Each row is a point. To make a cloud, some directions were put in groups of two or more. Within a group, all points are equally far from the middle, so they leave a hole (a ring in 2 directions, a hollow ball in 3). The other directions are filled evenly. Then the cloud was stretched, turned, moved and blurred a little. Count the holes, and give their numbers of directions, smallest first.
(in the rows, 128 means zero)

Cloud:
[[124 143 176]
 [142  99 150]
 [159 116 118]
 [112 159 155]
 [ 95 150 109]
 [110 115 176]
 [145 157 149]
 [ 78 120 151]
 [123 151  95]
 [116  92  95]
 [160 136 144]
 [108 120 178]
 [124 158 161]
 [ 75 118 122]
 [135 156 161]
 [108 118  81]
 [136  97 153]
 [ 81 112 155]
 [138 152 164]
 [106  83 123]]
Holes: 1 (3)

Cloud (22 x 3):
[[111 174  97]
 [159 114 143]
 [151 144  98]
 [113 120 103]
 [157 170 118]
 [151 141  83]
 [119 119  92]
 [138 174 136]
 [135 120  90]
 [152 156  81]
 [131 129 136]
 [103 104 132]
 [106  99 118]
 [177 175 117]
 [158 184 116]
 [140 129  76]
 [128  96 124]
 [134 188 118]
 [149 140 105]
 [139 127 140]
 [134 160  82]
 [130  97  84]]
Holes: 0

Cloud, 29 rows:
[[172 125 114 103]
 [132 183 130 136]
 [140  80 103 139]
 [173  87 136 151]
 [181 137 121 120]
 [116 129 125 176]
 [171 109 149 167]
 [152 137 161 110]
 [104 111 119 157]
 [126 132  86 143]
 [154  79 103 137]
 [ 90 124 136 142]
 [182 119 133 170]
 [178 111 139 169]
 [144  92 152 114]
 [122 180 147 130]
 [ 90 146 123 103]
 [144 173 114 156]
 [138 160 106 166]
 [113 115 110 164]
 [134 108 139  87]
 [165  80 133 142]
 [139 182 135 136]
 [138 108  83 131]
 [ 87 146 130 110]
 [126 174 157 130]
 [ 92 112 131 109]
 [116 108 130  86]
 [160 124 151 178]]
Holes: 2 (2, 2)

Cloud, 32 rows:
[[135 153 110  98]
 [165 132 144 167]
 [161 105 105 154]
 [102 141 132 109]
 [141 161 163 128]
 [134 187 158 141]
 [136 138 178 173]
 [161 128 138  88]
 [140 128 174 146]
 [ 95 135 129 119]
 [100 173 121 127]
 [136 133 160 109]
 [113 178 106 171]
 [140 174 125 192]
 [128 159 164 123]
 [127 188 154 135]
 [156 167 128 127]
 [125 149  92 126]
 [136 191 145 141]
 [138 152  96 111]
 [145 158 176 169]
 [123 129 145 194]
 [154 134 164 125]
 [156 142 119  90]
 [112 126 170 144]
 [153 165 111 135]
 [151 166 115 123]
 [102 159 104 146]
 [182 122 134 129]
 [110 163 101 138]
 [141 123  82 126]
 [137  93 159 135]]
Holes: 1 (3)

Cloud (28 x 4):
[[116 152 184 137]
 [111 128 101 141]
 [111 171 154 119]
 [104 152  81 118]
 [157 114 155 123]
 [158 122 123 187]
 [106 113 116 102]
 [134 136 134 114]
 [118 118 152 134]
 [ 85 143 130 153]
 [140  99  77 179]
 [164 186 142 161]
 [114 156  99 153]
 [116 132 107 109]
 [147 151  81 147]
 [ 71 131 104 107]
 [103 120 115 120]
 [130 122 135 166]
 [127 154  93 124]
 [134 112 152  95]
 [149 155 134 136]
 [174 108 106 141]
 [188 109 106 157]
 [112 199 151 150]
 [ 87 126 110  98]
 [153 109  90 175]
 [ 82 134 141 164]
 [139 175 112 135]]
Holes: 0

Cloud:
[[159  90 142 143  82 106]
 [115 123 127 139 104 163]
 [141 136 173 103  95 102]
 [143 149 139 149  92 162]
 [172 115 172 100  89 150]
 [128 149 181 143 125 121]
 [170 140 123 109 125  91]
 [110  97 105 131 119 109]
 [183 116 130  92 128 142]
 [125 162 167 118 130 172]
 [148 105 177 141 129 132]
 [135 116 184 175 101 165]
 [170 151 153 140  88 129]
 [158 149 152 170  88 124]
 [129 145 127 116  82 108]
 [135 143 142  95 117  75]
 [121 117  95 149 120 135]
 [107 130 112 156 124 126]
 [169 143 102 110 111 124]
 [136  97 128 131 105  76]
 [120 113 124  85 121 152]
 [140 139 137 135 155 168]
 [ 95  95 187 125 105 144]
 [140 147 132 137 168 144]
 [171 138 166 127 129 109]
 [167 100 127 116 123 119]
 [138 140 165 149  98  71]
 [129 156 116 138 153 137]
 [ 96 110 205 153  98 133]
 [ 86 174 181  92 121 155]
 [169 149 122 121 108 103]
 [140 109 157 137  83  74]
 [115 170 123 108 111 101]
 [115 125 131 143 116 162]
 [153 166 146 106 112 183]
 [ 85 156 138 121 150 118]
 [135 106 143  96 131 113]
 [152 139 168 114 156 110]
 [ 93 150 151 134  82 138]
 [130 135 134 146  58 123]
 [120 133 183  86  98  97]
 [130 116 126 134  73  71]
 [ 84 117 140 127  53 125]
 [139 129 190 141 112 103]
 [161 111 187 115 132 147]
 [133 113 118 137  64 111]]
Holes: 1 (3)

Cloud, 46 rows:
[[ 84 128 105  91 116 124]
 [178 124 148  60 146 139]
 [132 132 179 133  98 104]
 [134  84 137 110 134  70]
 [ 69 124 146 163  90 121]
 [145 115  91 110  86 123]
 [164 163 145 136 113 129]
 [147 119 152  70 164 136]
 [174 161 139 134 121 122]
 [144 115 179 154 125 155]
 [ 91 119 128 178 141 101]
 [174 119 131  68 136 139]
 [ 79 153 113 160 140 116]
 [162 106 128  99 185 101]
 [120 144 163 116 169 143]
 [147 129 163 104  88 129]
 [113 116 152 183 115 163]
 [142 118 168 137 113 167]
 [165 108 125  93  88 104]
 [174 130 115  98 167 105]
 [144  99 130 104  86 125]
 [125  81 169 124 118 139]
 [134 103 117 109  72  68]
 [142 116 123  95  89 145]
 [142  83 100 141 109 154]
 [129 153 140 139 165 169]
 [170 116 106 109 164 136]
 [161 163 133 131 154 138]
 [152 126 108 149  94  99]
 [145 163  90 134  99 108]
 [127 104 118 185 114 125]
 [ 99 129 159 122 162 144]
 [111 149 150 124 160 147]
 [151 122 118 132 187 127]
 [140  90 134 138 136  71]
 [123  79 170 130 122 148]
 [160 159 147 138 113 137]
 [128  77 126 125  98 119]
 [117  74 114 138  98 116]
 [111 124 144 165 181 129]
 [176 111 108 102 134 137]
 [122 160 116 151 140 164]
 [112 105 106 169  96  86]
 [ 93 153 131 144 153 150]
 [175 137 130 146 116 113]
 [ 95 111 159 175 115 145]]
Holes: 2 (2, 2)

Cloud, 75 rows:
[[134 103  93 124 157  88 123 142]
 [115  70 132 131  57 112 112 155]
 [127 110 111 122  96 140 152 107]
 [125  94 111 133 129 107 178 119]
 [129  47 127 104 169 132 127 132]
 [121 145 105  60 167 116 160 108]
 [164 108  84 100 132  90 148  84]
 [159 109 140 142  94 158 157 193]
 [107 167 113 105 153  86 138  64]
 [122  76 134 130 153 161 125 173]
 [203 135 146 111 150 137 137 118]
 [115  75  94 137 110  75 104 124]
 [195  92 105 139 106 138 151 133]
 [147 107 118 122 114 146 170 128]
 [ 92 103 112 126 150 132  77 120]
 [127  70  94 150 142 150 135  73]
 [108 118 143  73 119 140 138 134]
 [ 98 134 102  74 145 137 155 106]
 [137 140  91 138 144 143 102  97]
 [137 157 117 145 113  76 135  75]
 [113  73  93 119 104 146  98 104]
 [133 148 106 144 134 121 195  90]
 [115 132 158 143 109 128 140 167]
 [116 130 148 134 100 110 133  76]
 [150 104 116 125 155 116  88  75]
 [179 108 102 110 129 122 144 100]
 [158 118 110 144  94 118 138 163]
 [ 67  77 116 115 121 121 128 157]
 [120 107 129 124 118  86 142 150]
 [ 96 105 162  97 123 112 151 140]
 [119 136 109 142  93 137  77 109]
 [138 158 114 113 147  84 123 117]
 [131 140  94 115 147 132 143  95]
 [ 99 113 162 119  89 134 161 175]
 [200 115 112  91  97  99 151 122]
 [144  78 146 121 174 158 104 103]
 [136  42 143 124 144 126 133 160]
 [132 117 115 143 126 124 107 111]
 [169 128 126 126 121 119 107  73]
 [173 164 122  94 157 157 142 138]
 [137 147 105 126 138 142  64 117]
 [113 128 147 140  71 120 134 156]
 [119 157 117 149  88 129 141 135]
 [198 110 122  96 130 100 142 136]
 [134  99 163 138 128 109 150 118]
 [125  80 110 144  99 165 165 172]
 [ 88 170  81 112 143 119 159  82]
 [139 103 123 120 113 109  81 162]
 [145  40 112 134  68 124 105 139]
 [122 130  69 146 123  86 105 119]
 [158 137  89 163 126 141 153  84]
 [135  68 150 104  51 105 139 137]
 [129 117 165 111 159 141 151  95]
 [114  64  81 110 142 110 141 135]
 [125 125 104 146 151 101 124  96]
 [165  97 107 104 164 108 153 126]
 [135 107 109 161 125 188 119 131]
 [ 94 125 141 154 139 167 166 130]
 [115 145 135 133 168 142 142 124]
 [129 126 126  86 162  96 146 136]
 [140 182 122  99 119 141 143  95]
 [115 107  97 142 123 107  92 111]
 [170  75 125 112 107 119 125 129]
 [101 117  96 139 115 121 136 110]
 [107 115  62 132 149 157 132  87]
 [158 153  89 132 117 149 111 156]
 [162 121 123  96 128 133  85 136]
 [189 161 160 125 128 126 130 125]
 [154 123  96 125 177 135 132 145]
 [102  90 155 143 103 133 148 173]
 [140 148  82 116 112 121 105 112]
 [120 121 129 124 112 170 186 128]
 [143 156 117 131 123  70 142 135]
 [103 104 114 129 105  86 140 145]
 [170 138 119 128 107 116 196 140]]
Holes: 0

Cloud (89 x 8):
[[119 119  57 149 105 147  97 110]
 [142 107 124 136 139 168 120  66]
 [163 165 126 169 113 167 133 142]
 [150 123 163 127 144 135  97 134]
 [151 128  94 137  84 138 115  81]
 [114 160  99 195 112 127 106 131]
 [112 157 194 134 114 117 112 102]
 [112  95 110 134 113 179 108 100]
 [ 95 114  57 120 144 113 114 134]
 [154 136 121 105 105 169 111  82]
 [113  82 113  82 118 125 138 108]
 [ 93 148  95 123 147 145 109 176]
 [ 93 125 182 158 135 141 129 117]
 [110 133 205 157 109 119 138 119]
 [101 141 115 139 128 154 140 163]
 [113  97 135  82  99 134 141 116]
 [116  91  84 141 131  87 159 119]
 [171  97  96 128  76 131  94 157]
 [137 125 153 144 114 106 178 102]
 [178 107 124 125 120 172 101 157]
 [109 109 186 160 110 147 136 118]
 [112 147 143 180 124 116 167 101]
 [150  69 125 104 119 161  93 143]
 [139 159 174 163  95 117 144 122]
 [171 141 137 145 134 120 154 120]
 [104 123 129 191 113 114 138  78]
 [174 149 136 108  77 124 132 127]
 [159 124  86 125 116 106 110 164]
 [177 143 136 144 100 160  96 172]
 [114 106 106 155  99 140  88 167]
 [129  62 164  86 139 106 136 123]
 [154 131 138 107 106 183 105  89]
 [ 88 114 149 115 112  77 137 122]
 [146 157 182 132 117 127 135  90]
 [137 163 122 117 150 111 116 116]
 [170 144 117 171 116 131 116 128]
 [146 133  83 166 140 123 104 166]
 [140 144 145 155  62 121 111  87]
 [133  83 149 158  79 161 120 129]
 [ 96  93 144 164 120  99 148  84]
 [128 121 101 131 139  91 144 180]
 [148  98  60 111 125 146 140 144]
 [ 91  87 119 102 116 141 102 127]
 [175 160 111 143 115 152 140 159]
 [ 80 145 111 147 146 130  98  81]
 [135 155 129  89 128 153 124 180]
 [130 138 156 149 123 140  94 185]
 [ 97 124 141  88 117 100  95 143]
 [137 190 117 161 112 129 126 133]
 [114 161 120 161  91 126  96 156]
 [121 123 133 110 137 151  86 189]
 [152 132 175 119 106 163  98  87]
 [149 102 115 123 129 111 116  87]
 [151 153 147 115  87 138 140 174]
 [131  79 112 143 136  92 165 134]
 [148 162  95 166 109 185 132 125]
 [126 139 103 202 112 160 111 124]
 [132 168  95 148 100 161  81 144]
 [144 173  91 108 134 135 117 168]
 [113 101 154 148 131  98 175 125]
 [120  93  75 129 102 105 110 131]
 [ 91 144 139 115 152 155  92 152]
 [127 156 156 110 179 140 132 126]
 [116 154 164 145 157 101 134 140]
 [140  83 175 125 105 162 137  87]
 [ 88 107 144 127  96  81 114 113]
 [142 130 135 148 105 114 171  86]
 [100 110 109 151 106 144 128 154]
 [136  67 144  89 114 151 129  92]
 [ 92 163 116 146 155 172 110 158]
 [130 154 184 155 106 108 149 132]
 [106  99  79 156 136 117 140 163]
 [135  73 128  82 142 124 130 101]
 [171 114 112 173 114 160 114 126]
 [105 127 162 147 158 126 152 156]
 [112 153 115 175 107 126 101 163]
 [143  89 174  83 148 132 150 138]
 [122 120 107 122 140 169  73 125]
 [ 84 145 150 137 137 123  96  95]
 [123  61 131 121 103 145 114 160]
 [164 144 161 141 138 137 151 152]
 [160 110  90 123 111 113 131  93]
 [168 133 112 101 110 108 148 134]
 [162 100 139  91 106 123 133  83]
 [171 105 111 115  67 124 130 107]
 [173 146 108 131 126 191 129 145]
 [155  95  88  89 105 119 132 160]
 [149 160 134 131 130 159 139 180]
 [115  84 121 159 123 138 152 142]]
Holes: 2 (3, 4)

Cloud:
[[153 109 168 106 120 112 140 113 160]
 [ 86  85 103 150 152 105 133  92 114]
 [106 142 147 156 151 102 157 102  90]
 [153  70 104 136 144  89  98  95 145]
 [126 141 137 175 143  90 152 140 135]
 [132  98 151  97  88 106 131 148 131]
 [152 153 120  76 144 154 108 137 134]
 [159 117 149 159 150 143 110 138  85]
 [ 93  77 159 164 132 117 118 138 157]
 [155 156 131 139 152 119 105 146  81]
 [144 119 155 152 177 120 151 152 165]
 [159 130 117  69 118 108  85 135 135]
 [ 69 131 117 130 136 129 118 175 169]
 [102  72 135 139 112 127 135  97 122]
 [109  71 142 124 156 108 113  92 131]
 [ 85 150  99 108 158 131 166 166 167]
 [103 138  91 177 143 119 118 181  95]
 [ 78 131 151 134 125 147 152 154 102]
 [ 92 162 134 120 166 140 151 198 122]
 [113 149 164 124 130  81 115 133 138]
 [103 146 121 192 140 103 140 161 114]
 [131 138 127  94 112 117 130 196 141]
 [114 155 168 122 150 108 136 157 147]
 [157 119 106  84 135 104 113 149  89]
 [118 116 121 203 172 141 129 146 147]
 [ 93 148 119 151 142  85 159 126 108]
 [130  78 104 134 135 171 105 149 123]
 [107 106 126  96 120 154 168 138 143]
 [171  89 119 121 101 104 107  85 142]
 [177 131  92 127 158 114 147 167 141]
 [ 92 134  96 172 208 131 153 171 108]
 [106  83 106 114 144 143 109 145  81]
 [150 127 136 149 183 119 131 147  82]
 [113 117 135 122 144 139 146 192 109]
 [ 97 178 148 142 141 132 127 147 166]
 [109 134 116 120 138 167 111 198 136]
 [169 122 145 140 163 143 135 150  86]
 [ 68 102 138 141  99 133 106 119 104]
 [169 122 122  94 118 129 125 184 178]
 [128 114 126  72 125 168 132 126 105]
 [ 78 124 117 204 151 100 124 152 142]
 [188 116 127 139 148  94  90 134 141]
 [161 104 141 100 129 167  86 144 133]
 [136 102 127 146 161 165 138 143  71]
 [107 135  97 153 168 104 119 125  76]
 [131 132 115 104 161 166 138 172  74]
 [139 105 144 108 175 121 143 111  86]
 [103 113 137 158 162 153  99 173 116]
 [176 106 113 131 137 164 144 144  94]
 [ 91 115 102 126 124 148 160 174 135]
 [134 122  83 106 170 153 162 187 134]
 [ 84 140 132 132 145 143 105 121  87]
 [116 104 114 135 167 181 133 172 148]
 [ 70 155 143 130 163 133 134 161 163]
 [115 141 102 135 124 104 149 107 131]
 [ 72 134 158 140 125 106  96 123 111]
 [174 110 141 120 130 131 109 157  86]
 [143 102  78 100 167 123 142 141 111]
 [120  93 119  80 110 112 149 140 158]
 [156 153 124 111 142 142 107 186 172]
 [161 115 100  88 128 123 113 175  98]
 [157 117 153 165 104 104 113 145 161]
 [173 122 134  92 129 164 148 111  95]
 [ 98 166 139 144 133  99 113 149 167]
 [124 116 103 156 102  85 122 146 169]
 [ 83 103 121  93 157 138 171 127 133]
 [172 121 104 109 176 110 117 139 152]
 [ 80 168 111  95 151 132 160 158 151]
 [ 76 118 109 153 170  92 158 125 160]
 [ 68 109 137 154 135 158 135 155 148]
 [106 126 129 173 146 106 174 127 118]
 [161  91 124 146  99 164  93 161 149]
 [110  98 146  98 133 134 157 158 147]
 [ 90 161 123 142 157  93 172 147 109]
 [124 146 108 145 148 128 153 102  74]
 [180 169 137 133 162 143 114 160 141]
 [155 112 156 132 152 140  91 161 130]
 [130 158 123  60 131 134 156 135 118]
 [ 76 118 117 154 161 165 135 181 143]
 [102 130 112 133 155 109 109 186 173]
 [107 141 107 145 123 137  95 186 168]
 [138  87 116 138 161  90 130 171 148]
 [113 147 126 118 143 118 105 199 150]
 [117 116 130 122 172 161 124 158  79]
 [132 118 157 129 148 136 121 184 125]
 [171 160 150 105 132 143 134  97 135]
 [152 129 139 162 140  86 122 166 134]
 [148 123 151 146 177 125 124 166 117]
 [185 101 106 139 143 101 122 114 112]
 [ 97  96 134 163 139 101 152 155 112]
 [133 143 140 150 150 168 105 150  83]
 [107  88 147  83 112 143 109 119 123]
 [142 112  89 179 130 126  94 140 125]
 [108 166 119  99 121 117 137 180 154]
 [ 83 108 120 135 137  81 135 176 122]
 [102  93 108 100 112 118 148 163 154]
 [ 82 167 122 178 131 128 132 169 121]
 [ 95 157 136 126 153 164 169 191 104]
 [105 122 149 149 154  87 123 125 184]
 [103 122 139  91 130 113 135 181 148]
 [ 56 115 137 149 131 125 146 139  95]
 [124  99 118 133 134 107 169 101 135]
 [144 137  83  92 155 163 142 179 117]
 [130  80 138 101 131 140 152  98 117]]
Holes: 2 (2, 6)
